Rows are points. Two turns around zero, p and q, are shown by what they do to some points. Write where each new point lands after one turn and then the other. Backwards means that the second turn is done in reverse. Each puzzle has new turns, and all numbers are rounded.

Turn p:
[ 2.02 -0.15 -2.31] -> [ 2.73 -0.62  1.27]
[0.18 0.10 4.56] -> [-2.14 -0.99 -3.91]
[-1.30 -1.16 -1.36] -> [0.18 1.91 1.09]
[0.42 1.15 0.62] -> [-0.48 -1.27 -0.19]
[-1.33  0.05 -1.51] -> [-0.29  0.98  1.73]
Turn q:
[4.19 0.65 0.20] -> [3.41 0.83 2.39]
[-1.75  0.84 -0.17] -> [-1.48 -1.23 -0.32]
[-2.67 -1.04 -1.13] -> [-2.79  0.43 -1.22]
[ 0.23 -0.45  1.10] -> [ 0.86 -0.03 -0.85]
Where do these land?
q, then p: [-3.09 -0.48 -0.53] -> [-1.16  2.19  1.98]
q, then p backwards: [2.84 2.61 1.76] -> [ 3.06  0.88 -2.80]
q, then p: [-0.01 -0.56 -1.40] -> [-1.41 -0.47  0.22]
p, then q backwards: [ 0.26 -1.56  0.17] -> [ 0.54 -1.38  0.58]

Turn p:
[-1.67 -0.80 -0.87 -1.77 -1.78  0.74] -> [-0.07  0.18  1.76 -0.98 -0.01 -2.64]
[ 1.30  1.77 -1.02 -0.39  0.09  0.02] -> [ 0.72 -1.35 -1.32 -1.22  0.62  0.28]
[-1.16  3.18  1.47  3.27  6.41 -0.70] -> [-2.76  2.05 -6.40  2.50  0.94  2.45]
[ 0.71 -1.02 -0.16 -0.96 -0.94  0.57] -> [ 0.80 -0.30  1.59 -0.35  0.53 -0.20]
[-1.82 -1.28 -1.35  1.68 -1.17  0.84] -> [-2.17 -1.15  1.34  1.06 -0.85 -1.41]
[ 1.63 -1.24 -0.17  2.00 -1.63  0.53] -> [-0.44 -1.94  1.92  0.50 -0.72  1.67]
[-0.75  0.95 -0.97 -1.40  0.09 -3.73] -> [ 2.49  0.32 -2.09  0.11 -2.09 -1.80]
[-0.10 -0.14  1.79 -0.61 -1.92  0.83] -> [-0.28  1.02  1.86 -1.70 -0.53  0.49]
[ 1.85 -1.43  1.29 -1.82  0.84  0.91] -> [1.70 1.17 1.37 0.09 2.12 1.16]
Turn q:
[ 0.38  0.34  0.05  0.99 -1.15  1.25] -> [-0.34  0.02 -1.54  0.62  1.11 -0.15]
[-1.58 -0.01  1.30 -0.27 -1.60  3.05] -> [-0.32  0.93 -1.69  3.18  0.33  1.44]
[-1.24 -0.77 -2.30 -1.30 -3.11  1.94] -> [ 0.13 -2.32  0.26  3.37  2.18  0.96]
[ 0.46 -0.56  0.28 -0.23  0.49 -4.99] -> [ 2.86 -1.13  1.49 -3.45 -1.47 -0.24]
[ 3.44  0.61 -0.53 -0.37 -0.92 -2.92] -> [ 2.40 -0.77  0.57 -2.17  1.01 -3.10]
[-2.11  1.99 -0.62 -1.80  2.42  0.34] -> [-1.20  2.12  3.04  0.15  0.06  1.68]
[-0.44 -2.68  1.80  0.64  1.78  0.30] -> [-0.97 -0.21 -1.01  0.02 -3.50  0.18]
[ 1.03 -1.66  1.80  0.78  1.78  0.84] -> [-1.21  0.61 -1.32 -0.12 -2.57 -1.17]
[ 0.07  2.74 -1.76  1.56  0.31  0.19] -> [-1.33  0.77  0.18 -1.61  2.83  0.40]
Where do these land?
p, then q: [-0.90 -2.06  2.36 -2.08  1.70 -0.10] -> [-0.25  3.23 -0.34 -2.10  1.62 -0.46]
p, then q backwards: [ 1.89 -2.83  1.39  1.89  2.64 -2.03] -> [-3.33 -0.22  1.59 -2.37 -2.17  2.06]
q, then p: [ 0.32  0.33 -1.63  0.48 -3.52  0.47] -> [ 0.27 -0.64 -0.61  3.37  1.72  0.73]
p, then q: [-2.63  0.19 -0.36  1.22 -1.31 -0.75] -> [ 2.22 -1.13 -0.30 -0.10  0.77  1.99]
p, then q: [ 0.32  0.08  2.35  0.32 -1.29  0.42] -> [ 0.52  1.74 -0.26  1.96  0.53  0.31]
q, then p: [ 0.10  1.61 -3.30  0.33  1.54  2.28] -> [-2.03  3.31 -1.67  1.36 -0.15 -1.21]
p, then q: [ 0.89  2.69 -0.81 -2.16  0.24 -0.28] -> [-0.14 -0.91  2.86  0.25  0.07 -2.09]

Turn p:
[-2.77  1.02 -1.76  1.65  1.24 -2.26 -2.09  2.07] -> [-1.14  0.73 -1.06  3.21  3.54 -1.39  0.94 -1.10]
[ 1.63 -2.76 -2.79  0.50 -1.22  1.07 -1.67 -1.70] -> [ 1.41  1.95  0.94  2.41 -2.02  0.50 -2.73  1.54]
[-0.71 -1.91  0.54  0.21 -3.37 -1.03  0.19  0.88] -> [-2.92 -0.16  0.69  1.19 -2.01  0.62 -0.94 -1.40]
[-2.55  2.29  0.69 -1.74 -0.76  1.07  0.88 -1.45] -> [-1.10 -2.12  1.47 -1.46  2.08  1.97  0.38  1.22]
[-1.13  0.09  2.34 -1.52 -0.50 -1.96  2.58  1.91] -> [-2.74 -0.12  0.20 -2.37 -0.11  0.33  1.94 -2.53]
[ 0.78 -1.29 -0.98 -2.47  0.42  1.10 -2.48 -1.53] -> [ 2.98  0.69  2.00  1.06 -0.20  1.95 -0.95 -0.12]
[ 2.75  1.15 -2.13 -1.89  1.93  0.50  2.00  0.72] -> [ 1.94  2.16  1.59 -2.94  0.56 -2.30 -0.01  0.55]
[ 1.61 -0.92  2.42 -0.08  1.21  1.41 -2.11  0.98] -> [ 2.85 -1.37 -1.40  0.04 -1.16  0.23 -0.37 -2.16]
[-0.80  2.69 -0.06  1.87 -0.61  0.34 -2.40 -2.15] -> [ 0.58 -2.78 -0.12  2.46  1.08 -0.18  0.64  2.56]
[-0.41 -0.93  0.87  2.05 -0.39 -2.18  2.24 -0.21] -> [-2.67  0.96 -1.82 -0.18 -1.41 -0.25  1.52  0.45]
[1.60 0.57 0.85 1.42 2.06 1.94 2.88 0.48] -> [ 0.81  0.08 -2.50 -3.43 -0.34 -1.49 -0.42  1.00]
Turn q:
[ 0.95  0.17  2.84  1.12 -0.33 -1.66  3.81 -1.69] -> [-1.32  1.05  3.39 -2.42 -0.38  1.95 -2.49  0.37]
[ 1.12 -0.86  1.31 -1.46 -0.26 -0.23  0.12 -1.30] -> [-1.88  1.68 -0.17 -0.97 -0.41 -0.31 -0.24 -0.12]
[-2.29 -0.01 -1.45 -2.38  1.86  3.71  1.23 -3.21] -> [-2.06 -2.07 -4.09  0.13  0.03  0.15 -3.43 -2.22]
[-0.72 -0.04 -1.35  1.22  0.01  1.96  0.31  0.53] -> [ 1.57 -0.66 -0.71  1.38  0.92  0.33 -0.98 -0.90]
[ 0.44 -2.73  1.84  0.23  3.37  0.01  0.61  0.24] -> [-1.36  1.34  0.31  2.26 -2.90  0.71 -1.78  1.38]
[-2.52  0.34  0.60  1.40 -2.52 -1.51  1.08  1.86] -> [ 1.60 -0.67  0.94 -0.89  1.82  3.13  1.32  1.58]
[-1.03  0.04 -4.53 -0.82  1.08  0.81 -1.11  0.51] -> [ 1.23 -2.48 -2.35  1.65 -0.87 -0.55  1.47 -2.54]
[ 1.24  0.35 -1.33  0.42 -2.72 -0.62 -2.99  1.86] -> [ 1.82  1.02  0.17  0.37  1.75 -1.60  3.69 -0.21]
[ 1.43  1.76  1.99 -1.39 -1.41 -0.54 -0.03  1.81] -> [ 1.26  1.59  0.13 -2.73  0.01 -1.08  0.68  1.84]
[ 1.37  0.99  0.07  1.66  0.92 -1.94 -3.03 -0.62] -> [-0.86 -0.81  2.38  1.21  0.03 -2.73  1.77  0.81]
Where do these land?
p, then q: [-3.06  1.71 -2.57 -3.03 -2.01 -1.26 -2.13  0.56] -> [-1.87 -0.48  1.26  2.08 -0.22  0.05 -3.58  4.00]
q, then p: [ 0.30  1.54  2.03 -1.05  1.87  2.81  1.75 -2.16] -> [ 1.29 -0.16  1.83  3.96  1.54  0.90  0.26 -1.69]
p, then q backwards: [ 0.54 -2.38  2.08 -1.74  2.08  0.02  1.66  1.17] -> [ 1.18 -0.57 -1.51 -2.68 -1.98 -0.13  2.55  0.35]
q, then p: [ 2.07 -0.98 -1.45  0.67  0.38 -1.13 -1.41  0.60] -> [-1.81 -0.74 -0.60 -0.67 -1.50 -0.54  1.53  1.42]
q, then p: [-2.50  0.80 -0.98  2.15 -0.80  2.20  0.84 -1.91] -> [ 3.12  1.46 -2.34  1.41  0.30  1.59 -0.58  0.19]
q, then p: [ 1.88 -0.60 -1.64 -0.73  0.82 -2.34 -0.06  4.07] -> [-1.98 -1.07  1.67 -2.18 -3.38 -2.16 -0.39  0.97]
q, then p: [ 0.52 -1.60 -0.80 -1.62  0.41 -3.06 -1.28  1.51] -> [-3.36 -0.45  0.65 -2.27 -0.73 -0.58 -0.84  0.97]
p, then q: [-2.98  2.92  1.58  1.71  0.25  1.09 -0.04 -2.67] -> [ 2.06  0.80 -1.96  3.25 -2.51  2.24 -0.68 -0.39]
q, then p backwards: [ 1.52 -0.98 -0.78  1.10 -0.52 -0.44  0.52 -1.01] -> [-0.11 -0.70 -0.53 -1.67 -0.59 -1.09 -0.56  1.19]
q, then p backwards: [-0.45  0.10  2.07  0.59  0.26  2.95 -0.72 -0.58] -> [-1.11  0.00 -2.56  1.92  0.29  1.61 -0.12  0.53]
p, then q: [ 2.14 -0.54  0.45  1.94 -2.74 -0.83  0.87  0.41] -> [-0.09  0.02  0.60 -0.79  2.23  2.16  2.69  0.29]

Turn p:
[-0.41 -1.72 -2.36 -1.09 -0.33  0.34  1.65 -1.97 -1.84 -1.40 -0.66] -> [-2.07  0.30  2.53 -1.31  1.84 -0.02  0.07 -0.98  1.04 -1.94 -0.93]
[ 1.45 -1.93  0.35 -1.20  0.67  0.00  1.59 -0.47 -4.64  1.53  0.82] -> [-0.95 -2.48  2.27 -1.81 -2.41 -1.03  0.06 -1.91 -0.57 -2.29 -1.89]
[-0.57  0.17  0.14  1.17  1.27 -0.56  0.54  0.65  1.34  1.98 -1.92] -> [ 1.47  0.21  0.49  2.53 -0.34  0.26  1.45  0.70  0.18  0.85 -1.19]
[-2.52 -1.15 -1.03 -1.58 -1.12 -1.66  0.68 -1.63 -2.67  0.87  2.15] -> [-0.43 -0.48  1.80 -1.27  1.12 -3.67  0.54 -2.62 -0.57 -1.65  0.80]
[ 1.43  0.56  2.23  2.17 -0.20 -0.73 -1.16 -1.82  3.61 -1.44 -0.32] -> [ 0.75 -1.32 -1.39  1.32  1.88  3.28 -0.64  0.44 -0.74  2.75  1.87]
[-0.51  2.59  1.14  1.35  1.90 -0.92 -0.95  2.30  0.62 -2.05 -1.25] -> [-0.42  2.34 -0.35  1.35 -2.16  0.80 -0.73  0.66  0.40  3.49  0.81]
[-1.36 -1.97 -0.71 -1.62 -5.11 -0.71  2.60 -0.30 -2.97 -0.26  0.24] -> [-1.96  0.47  1.12 -3.69  2.49 -2.59  1.48 -1.15 -3.11 -1.63 -1.91]
[ 0.44  1.19  1.57 -1.82  1.75  1.36 -2.18  0.45  1.74  0.32 -1.42] -> [-0.01  0.53 -1.41  2.98 -1.48  1.13 -1.76  1.64 -0.41 -0.94  0.97]
[ 0.75  5.31 -0.06  1.68  1.51  1.62 -1.32  0.36  0.47  0.61 -1.37] -> [ 2.45  1.50 -0.82  1.64 -1.29  0.42 -3.95  1.44  1.40  2.40 -1.40]
[ 0.98 -1.23 -0.13  2.44 -0.14  0.32 -3.71  0.86  2.67 -0.40 -0.09] -> [ 0.15 -1.75 -1.82  0.52  0.53  0.89  0.79  3.55  1.33  1.79  2.10]
[ 1.09 -0.50 -2.28 -2.83 -0.78 -1.34  2.31  0.50 -1.42  0.75  1.77] -> [ 1.21  1.19  1.79 -2.98 -0.58 -0.53  1.02 -1.32 -0.59 -3.10  0.04]
[-0.79 -1.29  1.13  1.33  0.58  2.29 -0.05  1.07  3.10 -0.51  2.06] -> [-0.19 -0.49 -4.21  0.72  0.41  1.05  1.66 -0.46  1.66  0.27  0.73]
Turn q:
[-1.06  0.48  0.49 -0.85 -2.62 -1.24  0.21  1.96 -1.92 -1.92  1.18] -> [-0.58  0.45  1.33  0.08  0.23 -2.83 -1.74  1.57 -1.72 -1.16  1.80]
[ 2.80 -1.77  3.56  2.05  0.42  2.57 -1.15 -0.78 -1.30  4.08  1.95] -> [ 1.09  1.10  1.41  1.39 -0.27  2.72  2.03  4.79  3.53  0.95 -2.13]
[-1.60 -1.55  0.67 -0.96 -0.46 -0.28 -0.59 -0.88 -1.29 -0.71 -1.13] -> [ 0.00 -1.46 -1.34  0.70  0.13 -1.61  1.11  0.83 -0.18  0.20  1.47]
[ 0.13  2.54 -1.81  0.65  2.07 -0.62  0.67  0.84  0.32  1.49 -2.84] -> [ 0.08  0.44 -1.47 -2.85  1.23 -0.07 -1.04 -2.75  1.97  0.14 -1.36]
[-1.84 -1.85 -1.07 -2.21 -3.89 -0.02  0.74  2.16  0.30 -0.46 -0.95] -> [-1.83 -1.14  0.90  1.74 -0.90 -4.71 -0.16 -0.48 -1.38 -0.49 -0.71]
[-0.18 -1.04  1.35  0.12 -0.46 -0.94  0.02  1.20  1.80 -3.26 -0.96] -> [-1.21 -1.56  1.29  1.11  2.40 -0.04  0.50 -1.06 -1.86 -1.23  1.15]
[-1.63 -0.55 -0.83  0.15 -2.37  1.48  2.54  0.44 -1.00 -2.52  0.22] -> [-0.23 -0.74 -1.24  2.17  0.03 -1.82 -2.39  0.72 -2.58 -1.43 -0.64]
[ 2.76  1.95 -1.36 -1.96  2.03  0.01 -0.06 -1.25  0.79  0.67 -0.88] -> [ 1.60 -1.19  0.64 -1.71 -1.56  1.82 -0.92 -2.58  1.92  0.60  0.06]
[-1.84 -1.17  0.77 -1.33  0.89  0.51 -0.02  1.49 -0.38 -1.90  0.91] -> [-1.02 -1.89  0.04 -0.95  0.10 -0.49  0.48  1.48 -2.51 -0.58  0.39]
[ 1.87 -1.01  0.11  3.57  1.10  1.64 -3.89 -1.32 -0.83  0.07  2.70] -> [ 1.22  2.77 -0.15  0.57 -1.07  3.66  2.92  2.32  0.80 -2.68  0.46]
[-1.78 -2.41  0.26  0.10 -0.58 -0.11  0.44  1.39  0.89 -0.45  2.31] -> [-1.09  0.34  0.83  0.70 -0.10 -0.74  1.39  1.36 -3.17  0.37 -0.90]
[ 0.83  3.76  0.24  0.72  1.87  0.15 -0.92 -2.89  2.01  2.96 -0.50] -> [-0.80  1.66 -1.12 -1.14 -0.80  3.61 -0.68 -1.90  3.41  2.40  0.32]
[ 1.54  2.63 -2.38 -0.05  1.99 -3.14  2.03 -2.37  0.60  1.96 -2.00] -> [ 2.77  1.21 -1.11 -1.80  0.57  0.51 -1.54 -4.29  1.78  2.92  0.10]
Where do these land?
p, then q: [-1.54 -3.11  0.72  0.27  1.38 -3.45 -1.26 -0.36 -0.10 -0.63  0.17] -> [ 0.35  1.34 -0.02  1.30  1.04  0.35 -0.26  2.85 -2.49  2.97 -0.77]
p, then q: [-1.32  0.15  0.36 -0.99  3.00  1.79  0.11  0.86  1.03  2.36 -0.35] -> [ 0.11  2.11 -0.24  2.37  1.74  0.55 -0.62 -2.13 -0.46 -1.98 -0.17]
p, then q backwards: [-3.09  0.02 -1.41  1.74  0.08  1.59  1.76 -0.66  1.37 -2.75 -2.00] -> [-0.60  0.67  1.91  3.54 -0.90 -0.65  0.30  0.24  2.25  2.81 -1.65]
p, then q: [ 0.09  2.79  3.33  2.33  1.19 -1.25  0.31  1.55  1.24  0.80 -0.24] -> [ 1.52  2.96 -0.21  1.34 -1.28 -0.83 -0.20  0.35  3.49 -0.01 -2.10]
q, then p: [ 0.41  2.56 -2.24  0.36 -0.88  0.98  2.45  0.14 -1.91  1.86 -0.37] -> [ 1.13  0.58  1.10  0.62  0.81  0.13 -1.68  3.98 -0.79  0.30  1.91]
q, then p backwards: [ 2.16 -3.13 -0.76  1.05 -0.40  1.50  0.59 -1.76 -2.88  1.72  1.63] -> [ 0.94  1.45 -1.17  0.85  1.16  0.28 -0.12  2.48  2.00  4.08 -1.62]
p, then q backwards: [-1.48 -0.62  0.72  0.06 -0.49 -2.26  1.08 -4.63 -3.22 -2.37 -0.69] -> [ 0.48  1.54  1.44 -1.70 -1.04 -2.55  1.56  2.88  4.26 -1.48 -1.12]
q, then p: [ 3.59 -0.42 -0.36 -2.40 -2.42 -1.29 -3.27  1.89 -0.12  3.10  1.29] -> [ 1.18  0.58 -2.65  0.54  0.91  1.96  0.51 -1.62 -5.64  1.79  0.66]
q, then p: [-2.39  0.21  1.37  0.76  0.08  2.92 -0.58 -0.05 -0.13  0.27 -0.58] -> [-0.99  2.18 -0.32  0.33  0.65 -1.52  1.94  1.07  1.93  0.09 -0.41]
q, then p: [ 1.58  1.27 -1.09 -2.35  1.20  0.31  0.00  1.47 -0.55 -2.67 -3.38] -> [-2.74 -1.79  0.86 -0.02  1.40  1.82  0.43 -0.35 -0.02 -1.93  3.55]
p, then q: [-0.76 -0.64 -0.68 -0.82  0.34 -1.59 -0.58  1.71 -0.40 -0.45  2.49] -> [ 0.39  0.76  1.49  0.58 -1.23 -0.39 -1.61 -0.13 -1.72  1.76  0.99]
q, then p: [ 1.76  1.16 -0.44  0.64 -0.91  3.09  0.41 -0.50  2.69 -1.18  0.83] -> [-2.61 -1.00 -1.79  0.73  2.11 -0.22 -1.59  1.32  0.81  1.61 -1.25]
q, then p: [-0.29 -3.03  0.89 -2.34 -1.34 -0.93 -0.14  0.64  2.51 -2.02 -0.17] -> [-1.56 -2.80  0.88 -0.09 -0.02 -0.88  1.99 -3.08 -0.83  1.38 -1.08]
q, then p backwards: [ 1.28  2.79 -0.42  1.71 -0.84 -1.43 -0.88 -0.30  0.45  1.95  1.38] -> [-0.36  2.44 -2.09 -0.73  1.40 -0.46  1.18  0.76  0.25 -2.60 -0.32]
